Each point is reached from the start by the listed moves, each made once or not at all, plus a little noise. Say if it took an odd or an even number of moves. Then give how often each move was made.

Moves:
(1): [ 30.6  -0.7 -13.0   2.8]
(2): [-5.5 30.4 -1.4  4.5]
Start: [ -3.9 -10.3  -1.7  18.1]
Points:
[ 24.4  -8.1 -18.4  19.6] -> odd (1, 0)
[ -4.6 -11.5   1.8  18.7] -> even (0, 0)
[ 21.8  19.1 -17.1  26.7] -> even (1, 1)
[-9.5 16.7 -1.7 22.2] -> odd (0, 1)

Moves:
(1): [ 25.4  -3.9  14.3 -11.8   0.9  -5.5   1.4  14.7  -6.9   1.2]
(2): [ 1.5 26.6  1.3  3.8  3.5 10.2  8.2  5.6 -8.8  3.8]
(3): [-16.4   5.7  30.1  -7.7  -2.5   6.7 -10.3 -11.2   6.1   6.6]
(4): [ 6.1 -7.0 11.2 19.1  1.9 -1.5 -1.9 -2.6  1.1 -0.6]
(5): [  8.8   6.4   3.4  -0.3  26.5  -2.2  -1.7 -11.4   1.7   4.3]
(6): [-1.6 -9.9 -8.7  3.7  1.7 20.2 -3.9 -1.0  8.1 -1.3]
(7): [ -2.1  -1.6  -0.1  -1.3  -4.5   9.9  30.4 -14.1   4.1  -5.0]
(8): [-4.1 -8.1  4.1  1.7  4.3  1.5  4.2 14.3  1.0 18.0]
(9): [ 5.2  9.2 -2.7 -2.0 -2.6 -2.2  4.0  8.2 34.0  8.8]
Start: [-4.4 -8.9  8.4  1.8 15.4  5.3  2.5  4.9 -8.1  0.8]
Points:
[ 28.0 -17.4  35.0   9.1  20.5  -3.8   9.8  41.1  22.0  29.1] -> even (1, 0, 0, 1, 0, 0, 0, 1, 1)
[11.0  8.4 17.0 26.7 51.0 30.4 11.8 18.2 28.5 34.4] -> even (0, 1, 0, 1, 1, 1, 0, 1, 1)
[35.6 21.1 15.9 -5.9 48.2 24.1 11.5 22.6 20.7 15.9] -> odd (1, 1, 0, 0, 1, 1, 0, 0, 1)
[16.2 21.9 22.4 21.5 39.9 19.7 40.8 -8.3 24.5 12.7] -> odd (0, 1, 0, 1, 1, 0, 1, 0, 1)
